Every row gives one point. To make a cloud, some directions were put in groups of two or more. Within a group, all points are equally far from the middle, so they leave a hole (a ring in 2 directions, a hollow ball in 3). The other directions are filled evenly. Then the cloud was stretched, turned, moved and blurred a little. How many holes are there, and how many directions does each take, smallest first?

Cloud (20 x 3)
| -0.53 | -0.14 | -0.14 |
|  0.55 | -0.23 | -0.39 |
| -0.07 |  0.10 | -0.29 |
|  0.15 |  0.21 | -0.03 |
|  0.40 | -0.52 |  0.25 |
|  0.17 | -0.30 | -0.37 |
| -0.24 | -0.10 | -0.19 |
|  0.34 |  0.07 |  0.04 |
| -0.05 |  0.71 |  0.05 |
| -0.34 | -0.47 | -0.19 |
|  0.49 |  0.39 |  0.20 |
| -0.37 |  0.06 | -0.28 |
| -0.18 |  0.30 | -0.32 |
|  0.14 |  0.13 |  0.18 |
| -0.03 |  0.46 | -0.12 |
|  0.61 | -0.06 |  0.29 |
|  0.16 | -0.16 |  0.31 |
|  0.36 |  0.29 | -0.39 |
| -0.11 |  0.06 |  0.60 |
| -0.37 |  0.11 | -0.17 |
Holes: 0

Cloud (28 x 4)
| -0.24 | -0.32 |  0.38 |  0.01 |
|  0.37 |  0.03 |  0.17 | -0.25 |
|  0.48 | -0.23 | -0.07 |  0.24 |
|  0.04 | -0.08 | -0.26 |  0.57 |
| -0.08 |  0.04 | -0.46 | -0.15 |
|  0.18 |  0.01 |  0.12 | -0.33 |
|  0.17 |  0.34 |  0.34 |  0.38 |
| -0.44 | -0.58 | -0.05 |  0.04 |
|  0.21 |  0.03 |  0.37 | -0.18 |
| -0.33 |  0.18 |  0.09 |  0.48 |
|  0.36 | -0.36 | -0.05 |  0.21 |
|  0.29 | -0.05 |  0.01 | -0.32 |
| -0.67 | -0.35 | -0.22 |  0.18 |
| -0.62 |  0.02 | -0.01 |  0.24 |
|  0.04 |  0.04 | -0.11 | -0.36 |
|  0.52 |  0.46 |  0.12 |  0.23 |
| -0.01 | -0.14 | -0.36 | -0.25 |
|  0.03 | -0.15 | -0.03 |  0.63 |
| -0.34 | -0.22 | -0.51 |  0.15 |
| -0.12 |  0.19 | -0.14 | -0.27 |
| -0.15 | -0.06 | -0.45 |  0.42 |
| -0.25 | -0.61 |  0.03 |  0.08 |
|  0.24 | -0.45 | -0.02 |  0.20 |
| -0.68 | -0.21 | -0.18 |  0.26 |
|  0.53 |  0.02 |  0.11 | -0.15 |
| -0.57 | -0.28 | -0.35 |  0.27 |
| -0.64 | -0.35 | -0.28 |  0.20 |
|  0.20 |  0.09 |  0.50 |  0.23 |
Holes: 2 (2, 2)
